Each point is reached from the start by the listed moves, each made once or not at all, plus a little noise. Is the number of moves made odd or even? Then give how often each move was made.

Moves:
(1): [ 1.7  0.2  9.9  1.6 -0.6 -1.9]
(2): [ 0.2  1.7  2.1  4.1  1.9 -5.2]
(3): [-6.3  1.2  0.6 -2.7 -0.6 -0.4]
Start: [1.4 2.2 4.3 1.5 1.2 1.6]
Points:
[1.7 2.2 4.4 2.1 1.6 1.5] -> even (0, 0, 0)
[ 1.5  4.3  6.1  5.5  3.3 -3.3] -> odd (0, 1, 0)
[-2.4  5.9 16.6  4.3  1.9 -5.9] -> odd (1, 1, 1)

Moves:
(1): [ 5.4 -2.9  1.1 -1.1 -1.9 -1.5 -0.8  1.6 -5.1]
(2): [-0.2  4.7 -2.0  0.1  1.2 -3.7  4.2  1.0 -2.3]
(3): [ 5.2  2.5  0.8 -5.5  1.3 -4.6  1.6 -5.3  3.1]
(4): [ 2.7 -2.2 -3.6  4.4 -4.4  0.5 -1.4  0.0 -0.7]
(5): [ 1.3 -1.8  0.4  1.9  4.5 -0.7  3.6 -3.9 -1.0]
(6): [-4.3  3.6 -1.6  1.5 -2.4  3.1 -1.5 -5.5 -5.3]
(7): [-1.9 -2.7 -1.4 -0.6 -3.7  3.7  6.4 -3.1 -2.6]
(8): [ 1.1 -1.5  7.6  3.1 -4.6  4.1  0.9 -0.8  4.6]
Start: [-1.7  4.6  0.3 -2.6 -2.1  1.7 -4.3  1.8  0.9]
Points:
[-1.7  4.4 -4.1  5.1 -4.0  5.0 -3.8 -7.4 -6.0] -> odd (0, 0, 0, 1, 1, 1, 0, 0)
[ 7.4  8.1  2.9 -0.8 -8.6 -1.9  0.8 -3.2  5.5] -> even (0, 1, 1, 1, 0, 0, 0, 1)
[  3.9   7.8  -2.5  -6.7  -2.7  -2.0   9.4 -13.3 -12.4] -> even (1, 1, 1, 0, 1, 1, 1, 0)
[  3.1   6.1  -5.7   4.1  -5.1  -0.2  -0.2  -4.9 -13.3] -> odd (1, 1, 0, 1, 1, 1, 0, 0)

Moves:
(1): [ 3.4 -0.9 -2.5 -1.5  5.1  2.1  0.2  0.5 -2.5  1.7 -0.2 -1.7  0.3 -1.3
 -1.3 -0.6  0.2]
(2): [ 1.3  1.9  2.2  3.2 -2.1 -1.0 -0.9  1.2 -0.6  3.4  2.5 -0.2  0.4  1.6
 -5.6  2.3  2.3]
(3): [ 2.2 -2.5  4.3  4.3 -0.1 -2.3  2.2 -1.0  1.4  1.3  1.6  4.1 -3.1  2.7
 -1.7  0.7  3.3]
(4): [-2.8 -1.4 -2.6 -0.1 -2.5  0.2  2.7 -1.0 -0.8  2.8  2.9  1.0 -1.0 -1.6
  2.8 -0.7 -0.5]
(5): [-0.5 -3.6 -4.4  0.9  3.3  0.8 -1.0  2.2 -3.4  1.3  1.6 -3.9  3.3 -5.6
  2.4  0.6 -7.8]
(6): [ 2.2  3.9  1.9  2.5 -1.8  6.5  3.5  0.9  3.5  4.1 -1.7  1.5 -2.0  0.8
 -1.8  3.0  1.5]
(7): [-2.3  0.2 -0.8  1.8 -1.9 -0.2  2.9  2.0 -2.4 -3.1 -1.0 -0.6  2.2  3.0
  0.5  2.9  2.6]
(8): [ 1.3 -1.6  2.7 -4.0 -0.8 -0.3  0.5  2.8  1.1  0.8  0.3  1.7 -0.4  0.7
 -0.1  4.9  0.3]
(9): [ 6.5  1.1 -2.5 -2.8 -0.2 -3.0  1.9 -3.4  3.5  4.4 -2.5 -2.7  3.3  3.7
  1.6  2.5  1.1]
(10): [-0.2  5.9  5.2 -1.5  1.3 -0.8  2.6  2.9 -3.4  0.7  3.3 -1.2  0.6  0.0
 -1.4 -1.3 -1.8]
(11): [-4.4 -0.7 -0.4 -0.4  3.5 -3.7 -1.4 -1.6  4.5 -4.3  1.0  3.6  2.9  1.4
 -2.9  1.4  0.0]
(12): [-4.5 -1.8 -5.5 -1.3  1.3 -4.5 -4.6  2.5  0.8  2.8  0.3 -0.9 -5.6  3.3
  0.2 -2.1 -1.0]
(13): [-3.3 -0.2  2.5 -1.4 -1.1 -2.8 -2.8  0.7  0.3  2.8  1.0  2.1  2.2  3.0
 -0.9 -0.3  1.6]
(14): [ 1.1 -0.8  1.0 -1.8 -0.2  1.5 -2.3 -1.3 -0.5 -1.1  4.4 -4.2 -0.4  4.4
  1.4  3.3 -4.1]
Start: [ 1.2 -2.0  0.3  0.1 -3.0 -0.6 -0.7  3.1  4.3  0.6 -3.2 -3.6 -4.2  2.2
  0.6  3.2 -2.0]
Points:
[  1.7  -4.8  11.6  -3.6  -0.6  -4.8  -1.5   9.3  -0.3   6.5   9.2  -5.5
  -1.7   7.2   0.2  11.1 -10.9] -> even (0, 0, 1, 0, 1, 0, 0, 1, 0, 1, 0, 0, 1, 1)
[-1.1  2.7  2.1 -4.6  0.4 -9.4 -3.2 11.1 10.4 16.7  2.7 -3.5  0.9 11.1
 -7.9 14.4 -5.8] -> odd (0, 1, 0, 0, 1, 1, 0, 1, 1, 1, 1, 1, 1, 0)
[ -2.0  -0.2  11.0   8.3  -7.3  -2.7   0.7   4.1  10.5   3.4   5.0   2.9
  -2.2  19.3 -10.6  16.6   5.4] -> odd (0, 1, 1, 0, 0, 1, 1, 0, 0, 0, 1, 0, 1, 1)
[ -1.6  -7.9 -10.1  -8.0   1.5  -4.2  -0.5   7.2   8.3  12.5   3.0  -7.8
   0.5  14.0   2.6  18.0  -8.2] -> odd (1, 0, 0, 1, 1, 1, 1, 1, 1, 0, 1, 1, 1, 1)

Moves:
(1): [-2.2 -2.2 -0.1  0.1 -3.1  0.7  1.6 -3.4  0.5  0.8 -2.7 -1.9 -0.1  0.8
 -1.0 -1.7  0.5 -0.5 -1.1 -0.2  0.1  0.3  1.9 -1.0 -1.4]
(2): [-0.5  0.7 -3.7  0.6 -0.6 -0.1  1.2 -0.5 -0.6  1.9 -1.1 -4.4 -0.5  0.2
  2.1  0.0 -2.5  0.1 -1.4  0.0  1.1  0.0 -0.9 -2.1  1.0]
(3): [ 0.5  0.0  1.7 -0.7 -0.8 -0.7  1.8  1.7 -0.7  2.9 -2.0 -0.2 -3.8 -2.6
 -0.3  3.5 -1.9 -1.2  0.2  0.0 -1.2 -1.2  2.4  1.5  1.1]
(4): [ 0.6  2.9  3.9  1.7 -1.6  4.0  1.5  2.8 -0.6  5.5 -1.6  1.1 -3.6 -0.6
 -2.7 -0.5 -5.7  3.8  4.0  0.6 -3.4  0.0 -0.5 -0.5 -1.7]
(5): [-3.0  4.6  0.7  1.9 -0.1  1.9  4.6  0.4 -0.2  1.7  1.0  4.9  1.2  0.5
 -3.0 -1.2 -0.8  0.2  1.7 -0.7  3.1  2.1  1.5 -0.8  0.5]
(6): [-0.6  0.4  2.7  1.0 -4.3 -0.7 -3.8  0.0 -2.1  2.0  2.8  0.8  0.3  0.8
  2.7 -0.7 -0.8 -0.9 -4.0 -1.4 -3.5  0.5 -3.1 -0.7  2.3]
(7): [ 0.0  1.1  2.0  1.3  2.6 -0.4  1.9 -1.5 -1.3 -1.9  1.4 -1.8  0.3 -0.1
  0.3  3.8  0.0  0.0  0.4 -1.8 -0.3 -0.9  0.4 -3.1  0.6]
(8): [-0.8  0.0 -0.4  0.2  0.8  0.6 -0.5  0.6 -2.2 -0.9 -0.9  3.0  0.8 -0.2
 -1.5 -1.9  2.0  0.4  1.6 -3.7 -0.2  1.5  1.6 -0.6  2.5]
(9): [ 4.1 -1.9  2.9  1.5  4.5 -1.3  0.7  1.9 -2.0  0.8 -0.8  0.0  1.2 -3.6
 -0.3 -0.8 -0.7 -0.7 -2.0  0.7  0.3 -0.3 -2.5 -0.3  1.6]
(10): [-3.0 -2.6  0.7  1.1  0.4 -0.7 -1.4  1.3 -4.8  0.6 -1.5 -0.8  4.0  0.1
 -1.0 -0.1  1.1  0.0  1.3 -0.1  0.8  0.2  2.8  1.7  0.2]
(11): [-1.3 -0.9  3.5 -4.2  1.6 -1.8 -1.8  1.3 -0.2  0.6 -3.0 -3.9 -0.4 -0.2
 -5.1  0.8 -0.8 -2.6 -1.1 -0.4  1.8 -1.1  1.0 -4.8  1.8]
(12): [-1.0  0.2  1.8 -3.0  1.3  0.9  2.3 -4.2  0.7 -1.2 -1.7  1.9 -3.2  3.3
  4.5  0.8  0.6 -5.1  0.8  1.7 -1.2 -1.4 -2.8 -2.1  0.2]
(13): [ 3.8  2.4 -0.7  1.5  1.1  0.5  1.9  1.7  1.0 -1.6  0.1 -4.0 -0.7  0.9
  1.0  1.1  1.5  0.4  1.3 -2.5 -1.0 -1.3  0.9  1.4 -3.8]
(14): [ 2.6  3.8 -2.8  0.3  0.9  0.6  2.4 -3.3 -0.2  1.5 -0.5  1.0 -2.5 -1.3
 -1.7  0.3  0.0  1.2  0.1  1.5 -2.2  0.1 -1.6  1.5  2.0]
(15): [-3.2  3.5  0.3 -0.4 -1.0 -0.3 -2.5 -4.0 -1.1 -2.1 -2.7 -2.4 -3.0 -2.2
 -1.6  0.3 -5.3  0.9  0.4  0.4  0.9  1.5 -1.1  3.9 -0.6]
(16): [-0.9 -2.6  3.8 -0.8 -0.3  0.3  4.5  0.8  0.8 -0.1 -2.6 -0.5 -0.6  3.2
 -5.0  1.6 -0.1 -2.4  3.5 -0.9  1.4  1.7 -1.7  4.8  2.9]
(17): [-2.1  0.3 -2.7  0.7  1.8 -1.8 -2.6  1.9  0.4 -3.4  1.6  4.2  0.7  1.1
  2.7  2.3  0.9 -3.4 -0.2  2.1 -1.1  2.3  2.7  1.0  0.1]
(18): [-1.1  1.0 -1.9 -1.9  1.5  0.7  1.3 -1.3  1.6  2.9  3.8 -4.9  3.9 -2.8
  1.6 -1.4  2.2 -2.7  2.0 -0.2 -2.5  1.7 -2.4  6.7  1.3]
(19): [-2.8  3.1  2.5 -0.2  2.0 -2.6  5.3  1.8  1.8 -0.9  0.3  2.9  3.5  3.3
 -0.4 -1.6 -1.6  1.6  0.1  0.0  0.2 -1.9  1.4 -0.8  4.4]
(20): [ 5.0 -0.3  5.8 -0.6 -1.5  1.4 -1.9 -3.0 -0.8 -2.3 -1.9  0.4 -2.2 -2.5
  1.0  0.4  2.5 -2.6  1.4  3.1 -1.6 -0.2  4.5 -4.5 -0.3]
(21): [-0.4 -3.6  2.0  0.5 -0.7  0.3 -2.1 -2.9  2.2  2.4  0.0 -0.8 -0.1  1.8
  0.8  0.6  0.6  2.3 -0.3 -1.1  1.3  1.7  2.6  1.6  0.9]
(22): [-1.6 -0.6  0.8  0.8 -1.0  1.2  2.5 -1.0  0.5  0.3 -0.7 -1.4 -0.9 -0.3
  0.0 -0.8  3.8  3.4 -0.6  0.6 -2.0  1.1 -1.1 -1.1  1.0]
(23): [ 2.7  2.0  0.0  0.6 -3.4 -3.0  2.3 -0.1  1.2  0.3  1.5 -1.3  0.0  2.9
  3.1  3.4 -0.7  0.7  1.6 -1.5  0.8  5.6 -2.4 -0.6  0.1]
(24): [-0.7 -2.1 -0.2 -2.3  1.5  5.3  2.2  5.3  1.7 -0.7 -1.0  1.9 -0.4  0.0
  2.5  2.3  0.8 -0.5 -3.7 -0.9  0.9  1.2 -2.0 -1.7 -2.4]
Start: [ 1.1 -2.5 -1.8 -0.4  0.1  1.3 -2.4  2.6  2.8  1.7  0.0 -0.1 -1.3 -1.2
 -2.5 -1.9  2.9 -2.3 -4.5  0.9 -0.2  0.6  1.7 -0.5 -1.1]
Points:
[ 1.5  3.0 11.1  2.5  4.8  6.7 19.2  4.9 -4.7  8.7 -5.7 -3.8  3.2 -4.4
 -5.4  1.8  5.0 -9.8 -2.9 -6.2 -4.9  4.1  4.8  1.2 11.4] -> even (1, 1, 1, 0, 1, 1, 1, 1, 1, 1, 0, 0, 1, 1, 0, 1, 0, 1, 1, 1, 0, 0, 0, 1)
[ -5.2   6.9   1.4   1.8   2.3   2.7  13.4   0.0   4.8   9.2  -0.4  -1.2
  -3.9  -3.8  -4.0   1.9   0.9   0.1   0.4   3.5 -12.3   2.1   4.8   3.7
   6.2] -> odd (1, 0, 1, 1, 0, 0, 1, 0, 0, 0, 0, 0, 0, 1, 0, 0, 1, 1, 1, 0, 0, 1, 0, 0)
[  7.8  -5.5  14.5   2.7   3.4  -0.6  12.4  -0.9   3.6   3.7  -9.4 -10.5
  -4.1   0.2  -4.1   5.1   1.1  -5.2  -2.5  -1.7   0.1  -1.5  10.3  -3.1
   5.7] -> even (1, 1, 1, 0, 0, 0, 1, 0, 1, 0, 0, 0, 1, 0, 0, 1, 0, 0, 1, 1, 1, 0, 0, 0)
[-14.9  -2.5   5.8  -6.5  -0.3   8.5   5.0  -1.8  -0.2   1.8 -12.3  -2.1
  -4.1   0.8  -7.2  -1.7   2.8  -6.6  -6.7   1.2   4.3   4.5   1.9  -6.4
  -1.9] -> even (1, 0, 0, 0, 1, 0, 0, 0, 0, 1, 1, 1, 0, 0, 1, 0, 0, 0, 0, 0, 0, 1, 0, 1)
[-0.8  5.8  7.3  4.9  1.5  4.6 13.6 -4.0  1.1 13.6  2.4  1.8 -4.4  3.5
  1.2  3.3  1.5 -5.3  2.6 -3.2 -8.7 16.3 -8.7  3.3 13.9] -> odd (0, 1, 0, 1, 1, 1, 1, 1, 1, 0, 0, 1, 0, 1, 0, 1, 1, 1, 0, 0, 1, 1, 1, 0)
[  2.2   3.8  24.4  -0.4   4.3   4.1  24.6  -4.2   0.1  13.1 -12.0  -6.5
  -4.6   1.4 -12.1   4.4   5.2  -6.0  10.4  -4.1  -6.2   8.4   7.5  -1.5
  12.7] -> odd (1, 0, 1, 1, 1, 0, 1, 1, 1, 1, 1, 1, 1, 1, 0, 1, 0, 1, 1, 1, 1, 1, 1, 0)
[ 5.9 -4.6 10.7  6.5  1.2  5.6  7.4  1.8  2.3 10.9 -6.2 -9.2 -9.0 -5.0
 -4.4  3.2  0.8  5.4 -2.7 -2.8 -6.4  0.0  5.9 -1.8 -3.0] -> even (1, 0, 1, 1, 0, 0, 1, 0, 1, 0, 0, 0, 1, 0, 0, 0, 0, 0, 0, 0, 1, 1, 0, 0)
[ -9.7   9.7  10.0  -3.1  -2.1   8.2  25.4   3.6   0.6  10.1 -19.1  -4.4
 -11.5   6.8 -12.5   4.3  -6.2  -1.9   4.2  -5.2  -0.3   9.1   0.9  -2.1
   6.6] -> odd (1, 1, 1, 1, 1, 0, 0, 1, 0, 1, 1, 1, 1, 1, 1, 1, 0, 0, 1, 0, 0, 1, 1, 1)
[  0.7   3.3   9.2   3.8   9.0   1.8   4.1   0.6  -3.7  -3.7  -1.6  -5.1
   3.6  -6.7  -6.8   4.1   4.2 -12.5   5.3   0.8  -0.2   7.4   6.7  10.3
   1.3] -> even (0, 0, 0, 0, 1, 0, 1, 0, 1, 1, 0, 0, 1, 0, 1, 1, 1, 1, 0, 1, 0, 0, 0, 0)
[ -7.0  -2.8  14.3  -6.2  -5.6   2.2   9.4   0.0   8.0   2.8  -6.9   3.9
  -3.0  14.0   2.5   5.3   1.3 -15.6  -7.3   0.6   3.1  11.3   4.2 -12.2
   8.9] -> odd (1, 1, 0, 0, 1, 1, 0, 0, 0, 0, 1, 1, 0, 0, 0, 1, 1, 0, 1, 1, 1, 0, 1, 1)
[ -4.1  -0.1  13.0  -6.1   7.4   6.1  11.9   0.2   4.2   6.3  -4.7   4.8
  -0.5   1.9  -1.4  -1.2   9.1 -14.0  -6.6   1.3  -4.6   9.4  -1.3  -4.5
  18.7] -> even (0, 1, 0, 0, 1, 1, 0, 1, 1, 0, 1, 1, 0, 1, 0, 1, 1, 1, 1, 1, 1, 1, 0, 1)

Moves:
(1): [ 1.3 -0.7 -0.5  3.2 -0.2  0.8  0.6  1.7  1.3 -1.1  0.6  1.8 -0.2  1.1
  0.9 -1.8 -1.0 -1.6 -1.8 -1.0 -1.6 -2.5 -0.3 -2.1]
(2): [-0.3  1.8 -0.2 -0.4 -2.9 -1.1  2.2 -3.1 -3.3 -0.6 -0.1  1.5 -0.1 -1.9
  2.1 -1.8  1.5 -2.8  1.6 -1.3 -1.3 -0.5  1.3  1.3]
(3): [ 0.8  0.3  0.6 -2.2 -0.1 -1.2 -1.5  3.0  1.5 -0.5 -1.5 -1.3  1.1  1.5
 -0.1 -1.6  2.8  1.1  3.1  0.2  0.0 -1.8 -0.7 -0.4]
(4): [-2.1  3.6  2.7  2.9 -2.0 -0.2 -1.0 -1.7  0.0 -4.2 -0.5  2.4  2.8  2.1
  0.7  0.2 -0.3  0.6 -0.8 -0.5 -1.2 -2.8 -3.0  2.0]
(5): [ 0.6 -1.3  2.7 -1.3 -0.9 -0.8 -0.1 -0.5 -2.0  3.0  4.1  0.0 -0.2  1.4
  0.7 -3.4 -0.7  3.0 -1.0 -1.8 -1.9 -1.5  2.1  1.5]
(6): [-2.1  2.8  2.2 -1.2 -0.4  2.6  1.8 -1.0  0.6  2.1  0.2  1.5  0.2  1.1
 -0.1  0.1  3.1  0.5  1.4 -0.1  0.0  0.4  3.5  0.0]
(7): [ 0.3  0.8 -1.5 -2.1  3.4  1.5  1.4 -1.5  0.7 -2.1  0.2  3.2 -4.1 -1.0
 -0.7  3.3  2.0 -0.1 -1.5 -0.8  3.3 -1.7  1.0 -1.0]
(8): [-1.5  0.6  0.5 -1.0  1.1 -3.6 -2.1 -2.6  0.0 -2.1 -0.3  0.7  0.9  2.5
 -3.5  1.5  2.6  0.2  2.9 -0.6  0.8 -0.4 -0.2 -2.0]
(9): [ 1.2  1.1  2.5 -0.8  2.7 -2.5  2.6  1.0 -1.7  1.1 -2.6  0.1  1.7 -1.4
  3.0 -1.6 -1.4  1.8  1.9  2.9  3.9 -0.1 -0.7 -1.7]
(10): [-2.0  0.2 -0.7  0.3  3.6  2.1  0.8  1.5  0.0 -0.9  0.0  1.1 -1.2  1.0
 -1.0 -1.5  2.6  0.7  1.4  0.9 -0.8 -2.1  0.1 -0.7]
(11): [-4.2  2.0 -3.0 -1.2  3.2 -0.1 -3.6 -3.1  1.6 -0.2  0.2 -0.6  2.3 -1.8
 -1.9  2.4  3.7 -2.6 -2.1 -2.2 -1.4 -0.9  2.2  3.4]
(12): [ 1.4  1.9 -1.8  0.3 -2.3  0.1 -0.6  0.6 -2.8  1.8 -1.3 -3.1  0.9  5.9
 -0.1  4.9  1.4 -1.0  2.4 -2.2 -0.5  2.2  4.1 -1.8]
(13): [-0.6  0.6  2.0 -0.6  2.4 -1.5 -2.7  2.3 -2.1  0.4 -0.7  0.3 -1.1 -1.1
 -0.2  0.4  1.0  0.4  0.1  2.7  1.6 -0.6 -0.5  1.1]
(14): [-1.1  1.4  2.9 -1.1 -0.5  3.5  1.2 -1.4  0.7  0.1  1.1  0.6  1.5  0.4
  1.5 -0.5 -4.0 -0.5  0.3 -1.9 -1.3 -0.9  1.0 -0.8]
(15): [ 0.3  0.0  0.4  2.0  0.5 -0.3  0.2 -2.4  1.5 -0.9  1.4  1.0 -0.7  2.1
  0.6  1.7  1.4 -0.7  1.9 -1.5 -1.7 -0.9 -0.7 -0.2]
(16): [ 2.2  0.8 -1.8  1.1 -0.9  0.2  1.2 -1.2  0.4  2.0  1.3  0.7 -0.2  0.7
 -1.7 -2.3 -0.2 -2.4  3.8 -1.9  0.3  0.6  0.2  1.3]
(17): [ 1.3  1.5  2.2 -0.5  0.3 -2.2 -0.5  1.6 -1.3  0.5 -1.9 -0.8 -2.4  2.4
 -1.0 -1.5 -0.8 -0.1  0.0 -2.9  0.2 -0.2 -1.0  1.3]
(18): [-2.6  1.1  0.8 -0.9 -1.0 -1.5 -3.3 -1.5  2.0 -0.6 -1.6 -0.9  0.9 -1.3
  1.3 -0.1 -1.6  1.8  2.4 -2.5 -0.7 -2.8  2.4  1.3]
(19): [ 2.7  0.0  0.1  0.3 -0.1 -4.6 -2.2  2.9 -1.2 -0.6  0.2 -0.5  1.3  0.1
  1.5 -1.4  1.2  0.4  1.4 -2.1 -0.7  2.2 -0.2  2.4]
(20): [-0.2 -5.5  2.7  2.9 -3.2  0.6  1.3  2.0 -1.1 -4.4 -0.9 -4.4  1.8 -3.3
 -0.7  2.9  2.8  2.1  0.0 -2.3 -0.4 -3.4  1.9 -3.6]
(21): [ 1.5 -0.6 -0.5  0.3  0.9  2.4  1.0 -0.3 -0.7  1.3 -3.3  1.8  0.9  0.9
 -1.0 -1.2  0.1  0.2  1.5  0.4 -0.3  0.2 -1.1 -1.4]
(22): [ 3.3  0.7  0.0  0.3 -1.4  0.4 -1.3 -2.4  1.2 -1.5 -0.6 -1.9  0.8  0.7
 -0.9  0.8 -0.9 -0.2  0.8  2.1  1.1  1.0  0.0 -1.9]
(23): [ 1.0  1.8 -0.5 -1.8  0.4 -0.9  1.3 -5.7 -2.5  2.3  2.5 -1.3 -3.6 -1.5
  2.0  0.6  1.0  0.0  0.5 -1.8  4.5  3.7 -1.8 -1.7]
(24): [-1.9 -1.9 -0.1 -2.5  0.4 -0.8 -0.8 -4.0  0.6 -2.8  0.5  0.4 -2.9 -1.0
 -0.6 -1.3  0.1 -2.3  0.1 -1.2  5.3 -0.1  1.5  3.8]
Start: [ 2.1 -0.3  0.0  0.5 -0.1 -0.5 -2.0 -1.5  1.2  2.3 -2.9  1.1 -3.8  0.9
  0.0 -0.7 -0.5  2.1 -0.2 -1.0 -0.1  1.2 -1.9  1.8]
Points:
[ -2.0   4.5   3.6  -2.0   2.9  -3.8  -9.2 -21.9  -1.1  -8.1  -4.7  -0.8
  -7.4   9.9  -6.6   8.0  12.5   3.8   7.9 -18.5   6.5  -8.1   5.5  -0.1] -> odd (0, 0, 0, 1, 1, 0, 1, 1, 0, 1, 1, 1, 0, 0, 1, 0, 1, 1, 0, 1, 1, 1, 1, 1)
[  0.6   3.1   0.6   1.8  -4.0   3.0   0.8 -11.5  -6.0   2.3   2.6  -4.8
  -3.2   3.7   1.2   2.9  13.4   0.0   3.4 -10.4  -2.3  -2.5  11.0  -3.9] -> even (1, 1, 0, 0, 1, 1, 0, 0, 0, 1, 1, 1, 0, 0, 0, 0, 0, 0, 0, 1, 0, 1, 1, 0)
[ 13.5   5.4  -3.8   2.6   0.4  -7.4  -5.3  -3.1  -0.8  -1.4  -5.2   0.9
  -6.2  13.8  -6.2   2.9   4.1  -3.2   8.0 -10.9   3.7   2.0   2.3  -2.3] -> even (1, 0, 0, 0, 0, 0, 1, 1, 0, 0, 0, 1, 0, 0, 0, 1, 1, 0, 1, 0, 0, 1, 0, 0)
[ 0.7  7.8  5.7  2.0  3.3  4.8  3.5 -9.4 -1.5 -4.0 -6.5 12.2 -6.7  7.1
  1.4 -1.3  1.6 -0.5  4.5 -8.8 -2.5 -7.7 -4.4  2.5] -> even (0, 1, 0, 1, 0, 0, 1, 0, 0, 1, 0, 0, 0, 1, 1, 0, 1, 0, 0, 0, 1, 0, 0, 0)
[  0.9  11.6   1.7  -7.9   6.9  -3.5  -2.9 -20.3  -5.9   4.6  -7.7   4.0
 -11.1   1.4   2.7   2.4   3.2  -6.6  12.9 -14.6  11.9  -0.7   6.8   6.9] -> even (0, 1, 0, 0, 0, 0, 1, 0, 1, 0, 1, 1, 1, 1, 1, 1, 1, 1, 0, 0, 1, 0, 1, 1)
[-0.3  7.9  5.9 -9.2 -1.8 -4.7 -8.9 -6.4 -1.6  4.5 -3.2 -3.4 -4.9  4.9
  5.3  0.4  4.8  2.5 11.5 -9.3  8.7  4.4  7.0  5.0] -> odd (0, 0, 1, 0, 0, 1, 0, 0, 0, 0, 0, 1, 1, 1, 0, 0, 0, 1, 1, 0, 0, 0, 1, 1)
[ -0.1   4.5   5.4  -6.8   4.9 -10.1  -3.5 -10.7  -4.4   2.5  -0.8   4.2
  -8.9   0.1   3.1 -13.8   6.1   1.6  15.3  -5.9  10.1  -6.8   1.7   2.7] -> even (1, 1, 1, 0, 1, 0, 0, 1, 1, 1, 0, 0, 1, 0, 0, 1, 0, 1, 0, 0, 0, 0, 1, 1)
[ 4.0  0.8  3.5 -6.2  8.8 -9.8 -7.2 -4.3 -3.4  5.9 -3.1  1.4 -4.1 -0.4
  3.6 -9.5  6.7  2.4  4.1 -4.9  9.4 -0.1 -1.6  6.6] -> even (1, 0, 1, 0, 1, 0, 0, 0, 1, 0, 1, 0, 1, 0, 0, 0, 0, 0, 1, 0, 1, 0, 1, 1)
[ -4.6   3.6   5.9  -5.8   5.0  -5.4   0.4 -18.5  -3.1  -3.3   0.2   3.1
  -8.9  -3.1   0.9  -5.2   6.1  -1.0   7.8 -19.3   8.7 -11.2   7.7   1.7] -> odd (1, 1, 0, 0, 1, 0, 1, 1, 1, 1, 1, 0, 0, 1, 0, 1, 1, 1, 0, 1, 0, 0, 1, 1)
[ -1.5  20.5   5.2  -4.9   9.3  -1.4  -0.5 -16.2  -6.0   2.1  -8.0   8.6
  -5.0  13.1  -2.1   2.7  15.7  -3.2  18.0 -11.7   5.9  -4.1   1.4  -0.3] -> odd (0, 1, 1, 1, 0, 1, 1, 1, 1, 1, 1, 1, 1, 1, 1, 1, 1, 0, 0, 0, 1, 0, 1, 0)
[-1.9  6.6  3.1  0.8  5.1  5.9  4.5 -3.6 -4.2  0.2 -5.1  4.1 -2.2  0.1
  0.6  4.2 10.8 -3.8  7.4 -8.3  1.9 -8.8 12.4 -3.3] -> even (1, 1, 0, 0, 0, 1, 1, 0, 1, 1, 1, 1, 1, 1, 0, 1, 0, 0, 0, 1, 0, 0, 0, 0)
[  0.8  13.9   1.5  -7.3   8.1  -3.1  -3.3 -21.2  -5.1   7.2  -4.4   5.1
  -5.7   6.8  -1.5   3.8  14.7   1.0  18.5  -8.9   6.5  -2.1   9.4  -1.7] -> even (0, 1, 0, 0, 1, 1, 1, 1, 1, 1, 1, 1, 1, 0, 1, 1, 0, 1, 0, 0, 1, 1, 1, 0)
